Rows are points. To make a cloud, some directions were put in groups of two or more. Within a group, all points are equally far from the middle, so they leave a hole (a ring in 2 directions, a hollow ball in 3). The other directions are filled evenly. Then the cloud was stretched, turned, moved and blurred a little. How many holes are there, and how many directions does each take, smallest first?
In the rows, 128 means zero.

Cloud (13 x 2)
[[ 81 156]
 [141 164]
 [ 81  99]
 [129  87]
 [120 171]
 [157 143]
 [145 160]
 [ 89 162]
 [ 87  93]
 [ 80 100]
 [ 85 159]
 [108  85]
 [ 76 149]]
Holes: 1 (2)

Cloud (19 x 3)
[[115 126 105]
 [117 161  68]
 [133  81 107]
 [130  83 123]
 [103 152  73]
 [105  82 167]
 [140  76 148]
 [ 65 129 142]
 [152 134 196]
 [155 153 163]
 [167  97 136]
 [137 107 123]
 [166 184 156]
 [167 111 178]
 [131 114 173]
 [ 86 197 135]
 [ 66 182 176]
 [130 163 136]
 [132 109 142]]
Holes: 0

Cloud (54 x 6)
[[105 155 124 181 166  96]
 [103 114 155  99 121 160]
 [103 138  72  89 158 123]
 [151 157 172 175 169  90]
 [147 144  74 178  76 160]
 [ 93 104 158 131 119 120]
 [216 169 119 102 121  85]
 [173  73 120 107  71  58]
 [154  75  79 128 136 107]
 [153 148 142  82  95  76]
 [113 138 146 161 122 113]
 [142  98 155 137 123  87]
 [192 103 152 110 127  89]
 [113  87 117  84  86  64]
 [130 183 165 156  96 112]
 [187 160 135 119 107 135]
 [156  98 114 160 114 133]
 [ 95 141  98 177 136 110]
 [152 153 133 169 165 110]
 [165 114 157 162  64 131]
 [152 128 133 176 157  81]
 [203 151 126  97 115 132]
 [198 125 172 182  71 145]
 [123 102 139 170  81 146]
 [128 155 100 183 124  75]
 [177 197 164 150  84 133]
 [125  80 112 130  96  96]
 [146 169 151  88 135  71]
 [185 165 138 167 142  87]
 [109 167 114 161  81 141]
 [119 132  92 140 165 143]
 [178  77 126 115 125 150]
 [176 123 172 123 157 135]
 [124 169 183  71 151  68]
 [158  97  61 109  80 152]
 [120 162 159  77  69 143]
 [111  75 126 119 116  52]
 [138 184 154 171 124 166]
 [141 140 115 180 123  95]
 [127  98 143 143  68 148]
 [216  96 115 110 114  87]
 [179 108 130 163  92 183]
 [163  84 161 106 133 139]
 [143 126  72  95 151 117]
 [171 125 127 181  79 168]
 [120 144 197 137 149 116]
 [150 144  83 200 105  65]
 [170 156 140 137  91 150]
 [119 154 149 100  51 127]
 [172  98 107 173  79 123]
 [109 151 122 175 166 122]
 [108  70 197 141 131  83]
 [ 89 157 113 121  79 111]
 [115 129 154 111 145  83]]
Holes: 0

Cloud (88 x 8)
[[139 190  79  92 117  88 117 182]
 [122 186 146 132  64 145 139 141]
 [167 129  90  70  94 127 157 113]
 [147 142  76  83  68 128 135  95]
 [ 81 123  89 129 185 153 138 185]
 [150 152  63 161 160 180 100  98]
 [175 126  96  96  76  81 178 156]
 [106  90  85 128  89 187 165 170]
 [178 102 144  92  84 112 174 127]
 [106 126 160 127  73 143 134 182]
 [100 114  70 119 105 112 188  96]
 [127 128 126 184  96 116 167  82]
 [ 61 155  74 143 130 134  97 123]
 [124  73 156 138 167 141 102 149]
 [171 149  81 154  78  94 119 121]
 [156 162 163 106 130 167 102 132]
 [101 102  72 133 132 196 189 137]
 [ 93  97 112  74 163 132 123 133]
 [167 163  92  80 126 120 185 136]
 [162  80  93 178 105 134 113 139]
 [130 167 150  92 153 165 122 130]
 [139  73 134 119 155 118 153 114]
 [173 126  73 146 130 172 191 188]
 [185 124  88 122 172 120 173 166]
 [194 103 141  97 107 111 157 142]
 [139 160 109  84 138 186 178 164]
 [ 83 143 128  99 134  67 101 181]
 [ 84  99 109 131 104  99 171 100]
 [ 81 177 115  91 132 102 160 171]
 [101 174  49 133 113 112 125 177]
 [ 94 106 141  63 101 134 136 136]
 [139 115 164 106 151  71 131 155]
 [125 194 123 121 107  82 160 188]
 [123 151 183 109 130 157 183  99]
 [185 132  93 167  75 136  98 112]
 [182 159 115 106  89  74 184 172]
 [160  60 138 113 107 147 151 157]
 [137 150  84 112 191 163 105 162]
 [ 71 115 128 116 150  78 149 163]
 [117  89 161 164 131 177 103 117]
 [ 90 165 145  78 137 127 189 170]
 [ 90 106 140  58 102 148 168 135]
 [115 139 122 149 167 172  92 186]
 [ 73 127  95 128 162 189 145 121]
 [ 98 139 164  97 152 116 117 116]
 [115  64 126 129 163 149 103  91]
 [181 148 111 107  76  82 183 152]
 [150 165 165 103 114 180 185 159]
 [158 149  86  97 155 163 185 145]
 [108 205 103 120  82 134 135 126]
 [101 144 108 116 173 178 169 186]
 [ 84 139 133 159 167  95 144 174]
 [171 140  80 130 161 166 166 179]
 [ 99  77 111  92 160 137 159 140]
 [157 186  96 146  99 102 113  78]
 [134 146 100  62  93 195 184 117]
 [131 119 171 155 133 181 120 141]
 [ 70 128 137 141 145 107 113  98]
 [ 82 115 111  83 106  94  98 122]
 [137 110  79 123  55 196 159 113]
 [ 93 121 138 184 109 133  85 128]
 [170 156  68 185 122 111 123 174]
 [126 107 164 148 156 134 183 136]
 [196 125  95 137  85 163 116 127]
 [106 113 140 178 100 114 132 196]
 [180 156 112 142  99 209 148 110]
 [123 153  42 143 139 119 178 142]
 [103 118 123 118 107 145  74 194]
 [144 100  90  76 127 168 186 139]
 [154 122  73 116 159 140 156  98]
 [102 113 156 157 163 135 180 162]
 [168  90 155  95  85 110 141 129]
 [136 155 118 112 144 194 126 166]
 [135 184 140 125  93  86 152 170]
 [ 85 175 114 153 135  94 121 169]
 [112  65 137 133 156 152 101 169]
 [100 124 159 114  93  99 144  79]
 [157  77 116  74 112  83 141 169]
 [ 84  99 119 178 124 119  89 146]
 [160 129 107  97  76 101 171  87]
 [146 126  82  88 137 149 157  70]
 [149 198 101 128  99  97 152 129]
 [136 127  82 105 128 205 169 156]
 [164  94  99  77 115 158  94  79]
 [ 87 113 102 108 179 179  86 101]
 [186  98 107 168  93 135 170 189]
 [156 160 114 198 107 150 131 127]
 [118 162  89  62  69 165 165  89]]
Holes: 2 (3, 3)

Cloud (91 x 9)
[[ 93 113 124  69 102 126 122 144 122]
 [151 129 177 152  78 139 107 150 157]
 [ 95 124 120 134  51 148  84 180 113]
 [ 89  71 161 114 127 176 155 108 108]
 [174  81 110 125  93 127 131 106 175]
 [111 182 140  89  99 181  90 135 165]
 [218 153 126  59 100 154 161 105 120]
 [155 106  98 111 147 158 136  78 131]
 [121  94  82 164  90  80  84 142 105]
 [ 88 110 117  67  76 100 163  60 119]
 [ 81 134 158  59 114 181 172 170  90]
 [ 87  62 163 142 122 121 136 127 115]
 [ 86  80 122 117 131 101 112 170  92]
 [198 161 113 118  88 136 119 108 107]
 [167 147 133 149  94 168 177  84  48]
 [139 113  96 130 135  67 108 153  75]
 [101 148 108  69 107  93  91  99 127]
 [ 93 156 169 151  55 132 176 187  74]
 [ 86 172 156  76 134  85  98  68 133]
 [ 91  69 149 137 104 200 161 120 130]
 [153  83 168 129 123 176  85 101 111]
 [169 152 136 179 135 172 126 156 149]
 [105 179 121 103 160 128 183 173 143]
 [119 115 178  69  86 117  89  89 121]
 [ 88  79 164 130  83 119 149  67 158]
 [144 114 192 108  75 165 167  87 139]
 [192 118 122  80 109 167 161 107  69]
 [ 75 101 120 106 114 102 115 117 136]
 [128  68 154 161  98 135 115 148 138]
 [ 98 121 134 121  65 210 116 104 129]
 [ 96 179 134 115 125 178 120 142 112]
 [104 144  90  93 110  68 146 156  83]
 [141 155 135 170 124 133 150  72  66]
 [147  86  84  81 121 108 175 149 131]
 [ 96 178 155  61 112  91 174 116 103]
 [155 113 168  53  75 115 100 104 166]
 [149  91  99 108 127 168 145  89 130]
 [146 173 157 141  60 108 109 148 162]
 [135 110 211 134 120 132 142 125  89]
 [115 105  98  58 109 164 136 113 164]
 [106 173 115 136  62 155 155 168  83]
 [179 137 117 103 135  90 159 138 193]
 [ 78 145 116 121 105 129  96 141 131]
 [ 79 166 147 135 121 127 156 114 134]
 [149 120 108 142 124 115  77  85  75]
 [123 191 203  64 141 133  83 115  95]
 [ 92 159 139  84 123 179  95 166 144]
 [ 82 162 162  86 141 135  88  99  87]
 [141  80 160 108 146 194  98  91 107]
 [115 179 168  93 149 163 105 159 182]
 [138 202 144  90 118 164 132 119 137]
 [122 118 196 144 118 133 120 134 135]
 [181  94 126 145  92 150 131 189  89]
 [179 102 122 162 117 177 101 129 107]
 [131  70 162 126 136 137 107  76 138]
 [171 141  89 112  86  85 125 143  84]
 [101  85  82 134 100 205 175 196 122]
 [117  83 146  73 104 133 148 167 150]
 [182 127 178 150  75 142 125 158  94]
 [174 132 168 126 148 119 126 111 136]
 [134 148  82  86 113 151  92 120 134]
 [120 192 120  82  98 101 106 120 124]
 [184  92 151  42  64 150 166 175  91]
 [198 116 118  71  96 113 174 182  87]
 [136 162 148 188 152 152 134 155 128]
 [161 202 159 109  89 143 109 203  98]
 [160 178  96 147  84 133 141 141 165]
 [176  97 148 124 104 158 155 182 133]
 [108 160  87  98  76 129 152 102 146]
 [161 128  88  79 119 153 108 143 107]
 [119 173  99  55 118 145 165 183  91]
 [146  70 117 105  78 120 135 128 145]
 [105 158 183 129 131 149  96 101 169]
 [ 94 161  87 161 109 181 153 183 135]
 [110  96  96  97 121 127 152 119 101]
 [168 130 184 148 128 176 177 117  77]
 [192 154 123 115  75 143 187 127 122]
 [169 132 173 159  78 182 151 103 155]
 [106  99 164 120  70 185 117 151  98]
 [174  95 109 132  75 134 168 191  63]
 [110 161  67  99 104  91 102 134 179]
 [ 89  84 145  63 127 125 166 125 154]
 [118 166 116 118 158 175  99  87  95]
 [133 138 150 167 127 123 185 168 159]
 [172 186 185  82  96 111  92 137 128]
 [141 144 113 131 164 133 192 111 129]
 [175  98 123 151 146 198 118 153 141]
 [123 155 113 150  95 132  76  83  61]
 [164  94 134  45  67 171 135  99  91]
 [143  77 112 137 111 141  97 183 120]
 [ 85 139 111 150  81 184 100 156 122]]
Holes: 1 (3)
